Each point is reached from the start by the listed moves, each made once or not at all, plus a little noise. Is the number of moves made odd or even? Then give how often each move was made.
In the rows, zero is written as 128.

Moves:
(1): [167 120 112]
(2): [135 165 134]
(3): [141 130 172]
Start: [128 124 115]
Points:
[186 155 150] -> odd (1, 1, 1)
[148 163 165] -> even (0, 1, 1)
[167 116 100] -> odd (1, 0, 0)
[134 161 122] -> odd (0, 1, 0)

Moves:
(1): [166 130 116 138 138 135 114 131 100]
(2): [130 174 120 140 125 127 120 131 125]
(3): [142 136 172 113 139 123 122 126 134]
(4): [120 123 137 166 140 130 141 137 132]
(5): [113 131 120 104 173 127 127 128 124]
(6): [117 130 133 130 125 159 122 127 121]
(7): [140 134 126 125 132 144 168 112 138]
(8): [133 135 129 117 121 130 136 170 119]
Start: [123 129 117 103 146 130 142 159 120]
Points:
[172 186 151 135 168 136 136 213  91] -> odd (1, 1, 1, 1, 0, 0, 0, 1)
[159 140  96  85 207 151 169 145  98] -> odd (1, 0, 0, 0, 1, 0, 1, 0)
[161 131 106 114 156 137 129 161  92] -> odd (1, 0, 0, 0, 0, 0, 0, 0)
[185 146 158 122 177 152 183 195 103] -> odd (1, 0, 1, 1, 0, 0, 1, 1)
[115 181 154 114 212 125 142 169 124] -> even (0, 1, 1, 1, 1, 0, 0, 0)
[177 146 152  97 169 179 157 142 100] -> even (1, 0, 1, 0, 0, 1, 1, 0)

Moves:
(1): [156 129 124 122 117 146 144 149 128 134 127 115]
(2): [131 160 125 133 136 136 150 121 124 131 130 134]
(3): [108 136 146 135 141 163 109 152 121 111 131 107]
(4): [149 126 114 155 152 102 104 129 131 127 124 131]
(5): [139 113 120 118 179 140 117 130 123 120 124 130]
(6): [ 98 108  91 134 111 149 128 151 127 117 118 125]
(7): [133 120 142 148 161 150 158 110 123 129 106  99]
(8): [105 131 138 122 151 113 157 147 133 135 141 108]
(9): [124 129 136 131 137 128 130 136 162 114 127 138]
(10): [114 135 131 118 125 142 115 130 140 163 122 126]
(11): [125 116 131 138 118 127 123 131 133 138 149 145]
(12): [139 132 142 137 131 108 142 142 121 133 109 156]
Start: [107 124 141 109 118 141 132 152 138 128 123 135]
Points:
[114 110 175 171 197 103 178 182 169 133 116 139] -> even (0, 0, 0, 1, 0, 0, 1, 1, 1, 0, 1, 1)
[127 152 147 152 138 117 130 168 142 179 116 184] -> odd (0, 1, 0, 1, 0, 0, 0, 0, 0, 1, 1, 1)
[119 117 166 112 160 203 115 221 135 157 113 148] -> even (1, 0, 1, 0, 1, 0, 0, 0, 0, 1, 1, 1)
[ 73 135 146 129 129 184 187 249 125 133 133 128] -> odd (1, 1, 1, 0, 0, 1, 0, 1, 0, 0, 1, 1)
